Rows are points. Examples show where two turns around zero, p and q, send a point. Write where each new point lands after one turn and then the other. Backwards means that the second turn is done in reverse. Each puzzle has new turns, and all numbers are rounded.

Turn p:
[-25  -4  10] -> [-4 -8 26]
[48 22  7] -> [ 18  38 -33]
[ 14 -41  -7] -> [ 24 -33 -16]
[-20   7   2] -> [-13   0  17]
[-17  16 -13] -> [-26   2   5]
Turn q:
[ 12 -35 -20] -> [ 32 -25 -12]
[-16  43   1] -> [-29  35  -7]
[ -5 -28   3] -> [  5 -28  -1]
[ 8 20 16] -> [-8 18 18]
Where do these land?
q, then p: [ 11  21 -27] -> [-19  22 -21]
p, then q: [ -6 -33  15] -> [ 22 -18  24]
q, then p backwards: [26 20  1] -> [ 4 15 29]
q, then p backwards: [-16  15 -10] -> [ 10  17 -15]
q, then p: [ -5 -47  -5] -> [ 26 -36 -17]
q, then p backwards: [-11  25  27] -> [-25  29  -3]

Turn p:
[10 -5 17 13] -> [-5  1 13 20]
[  2  48 -31 -28] -> [ 17  40 -30 -36]
[-15 -10  15   1] -> [-19 -13  -2   6]
[  6 -18   3  -5] -> [ -3 -10  17  -4]
[ -3 -14  -2  19] -> [  7 -18   2  14]
Turn q:
[ 6 -8 -7 12] -> [-11   3  -2  13]
[-21  13  -2 -19] -> [  4 -15   6 -26]
[-13 -14  10 -11] -> [10 -9 20  0]
[-5  0 31  1] -> [19 18 17 -5]
[  3   5   2 -26] -> [ 20 -15  -6  -8]
[ 29   5 -34  43] -> [-42  18 -35  25]
Where do these land?
q, then p: [ 20  -8 -27  24] -> [ 15 -21 -32  10]
p, then q: [ 5 -9 12 30] -> [-15  25   8  16]
p, then q: [-22  15  11  -8] -> [-19 -17   3 -15]
q, then p: [-23  12  12 -30] -> [-15   7  33 -19]
q, then p: [-11 -11  -8 -26] -> [ -6 -17  26   0]
q, then p backwards: [ 5 25 11  9] -> [  2  23  -9 -15]
q, then p: [ 26 -24 -11   1] -> [ 22 -16  -4  24]

Turn p:
[  2 -38 -13  14] -> [ 12 -37 -16  -5]
[-4  7  2 18] -> [-17  -5  -2   9]
[ 18 -18 -26   3] -> [ 17 -11 -31  -1]
[ 12  19  24 -23] -> [12 28 23 11]
[-28  30  13 -12] -> [-24  24  25 -14]
Turn q:
[  8 -19 -17 -20] -> [ 19  -8 -25  -7]
[ -6  -7   8 -16] -> [ 15   7   2 -12]
[  9  29  -5 -13] -> [ 8 17 -1 27]
[  8 -20  37  15] -> [  4 -24  34 -17]
[-19  17 -23  35] -> [-47   8  -9   8]
Where do these land?
p, then q: [-33   1 -29 -11] -> [ 27  29 -21  -8]
q, then p: [  4 -10  24  -9] -> [20  4 13 14]
q, then p backwards: [-8  5 -8 13] -> [-7 12 -3 11]
p, then q: [18 31  1  3] -> [-28  13   5  18]
p, then q: [  7 -48   3 -23] -> [ 36 -39  -3   6]
p, then q: [12 20 10 28] -> [-36   3   5  -8]

Turn p:
[ -5   8   0 -14 -13  25] -> [  0  -3 -19 -26  -1   5]
[-18  -2  16   4  13 -11] -> [-21   3   4  12  17  -4]
[-11  16  -8   8  -8 -17] -> [ 12  -7 -12  18  14  -3]
[ 25 -15 -16 -17  13   2] -> [  8 -12  28 -11 -20   9]
[-16   1 -24  -2   3  16] -> [ -4 -15 -16  -1  -7  24]
[ 12 -15   1   8  21   4] -> [ -8  11  21   4 -12  11]
[13 -3  9  9 -3 -7] -> [  5  12   8   5  -4 -11]
[-10  18   2  -2  -7   3] -> [  5  -1 -15  -4  15   1]
[ 10  -8  21   5 -18 -15] -> [  2  11   3   3  -2 -32]
Turn q:
[  7  -3 -15  -7   9  -1] -> [-16  -8  -2  -6   7   0]
[  9  -9   4 -16 -13   5] -> [  3  -4   7 -10   0  21]
[-12  -3 -15  -1  -7  46] -> [-29  13  18  21 -22  18]
[  5  23   2  11 -11  -9] -> [ 11   8   6 -14 -10 -20]
[ -6   8  10   7   0 -15] -> [ 17  -1  -3   1   1 -13]
[ -1 -10  12  -5  -4   0] -> [10 -1 -2  3  3 13]
[  0   6  -7 -19  -7 -15] -> [  4 -20  12 -12   4  -2]
[-7 -3 -3 39 17 -8] -> [ -2  11 -31  14  -5 -24]
[ 5 -7 13 -9 16 -2] -> [ 4  2 -4  3 22  7]
Where do these land?
q, then p backwards: [ 15 -10 -12  -2  -5   6] -> [-8 -5  0 -6  6 19]
p, then q: [ 3  5 -8 -6  6 -8] -> [ 1  8 -8  0  6  9]
p, then q: [ -9  -1 -15  -7   4  -8] -> [ -4   2 -14   7  -3  12]
q, then p: [-19  -7  -4  20   3  -6] -> [ 12  -2  -7  22 -13  -3]
p, then q: [  8  11   1   1 -12  -2] -> [ -4  -1  -2 -16   7  -4]
q, then p: [ 17   8  -9  -8  -4 -10] -> [ -8 -16  10 -12   6  -5]
q, then p: [-33  -2   5  -8  -8 -11] -> [ -2  19   8  11 -24 -15]
p, then q: [10 -3 21 18 15 48] -> [ -5   4  56   5  -8 -12]
p, then q backwards: [ 8 -2 21 -8  1 -8] -> [ 6 23 -2 -3  8 -1]

Turn p:
[ 2 -9 -2 -8  6 18  7 32] -> [  7   3   2  20 -21   8 -16  20]
[-8 13 14 13  7 -8 -8 -8] -> [-12   5  14 -15  14   2  -3  -7]
[ 0  7 -5  3 -8 -7  4  6] -> [-1 -3  2 -8 -9 -9  2  3]
[  9   4 -16 -12  -1  -7 -15 -19] -> [ 19 -11  -5  -7   7   3  14 -19]
[  4   4  12 -13 -11   5   7  -7] -> [ -5  -4 -14  -7   2  11   8  11]
[ 23  11  -5  -3  -8   6   4 -26] -> [ -7 -16 -11  -4  -3  12  26 -16]
[-17 -12 -20  -3   7  11   3  10] -> [17 19  3 18 -8 -8  0  4]
[-16 -18   2  17   0   0 -10  18] -> [ -1  18   1   7  -2 -14 -27  -2]
[  2  -1  21   7   9 -18   9  -7] -> [-19 -11   6  -3  21  -6  -3   6]
Turn q:
[ -1  -8   7  -5  -9   6 -12 -25] -> [-18  -6   7  -9  -9   2  12  18]
[-15   4  11 -15   5 -14 -17  12] -> [ -9  -6 -20  -2  11  13  16 -15]
[-12  19   7  -1  -3  -4  -6  -3] -> [ -7   0 -11  -7 -14   6   4 -13]
[ 12 -12   2  15  17  -1  12  -5] -> [ 12  -4  13 -11  11   1 -18   8]
[ -1 -17 -10  19   4  21   5   2] -> [ 21  10  19  -7   3 -11   5  10]
[  8  17  13 -13 -20  -8   9  13] -> [-19  -6  -9  16  -3 -14  -8 -21]
[  6 -11 -19   4  24  20   8   1] -> [27 13 -1 -6  9 -7 -6 22]
[  8  15  -2  -4 -11 -16  -9  11] -> [-15   8  -6  15   0   9  -5 -15]
[ -6  -6 -10   0  -7  -4  11  -6] -> [ 8 -9  6 11 -8  1  1  5]
Where do these land?
p, then q: [ -6   6  12  -2  -5  13 -12 -12] -> [  3   9 -17  -4 -11  -9   2  11]
q, then p backwards: [ -1 -38   5  -4  -8  -1   9  48] -> [ -5 -20 -18  -3  35 -28   0 -34]
p, then q backwards: [ -9   5   0  -9  -2 -10  -7  -2] -> [-2 -7  3  6 14  8  1  2]
p, then q backwards: [  9  10   3  -6  23  -2 -15  -6] -> [ -3 -16   3  16   3 -21   0   5]
p, then q: [  2  10  -9   8 -10   0  -9  -8] -> [ -8 -11  -4   5 -11  -2  -2  11]
q, then p: [ 15   6  12  -2 -10  -2   1  -7] -> [  6  14   0 -10  11  -5  -8   1]
q, then p: [ 3 -4  7  6 18 -3 -9 -4] -> [13  0  3  7  1 17  0  7]
q, then p backwards: [  3  -6   5  -1   3  -8   0 -16] -> [ 8  8 13 -4  2 -3  3  7]
p, then q: [ -3   5 -11  -4  -5  12  21   0] -> [  8  -3   6  13  -8 -12  -7 -16]
q, then p: [-9  7 -7 16 -3 -6 35 16] -> [-12 -22 -17  -4  10   1  -3 -30]
q, then p: [ -5  -1 -16  -2  -3   7 -14 -10] -> [ -7   2   3  -4 -20   0   2  12]
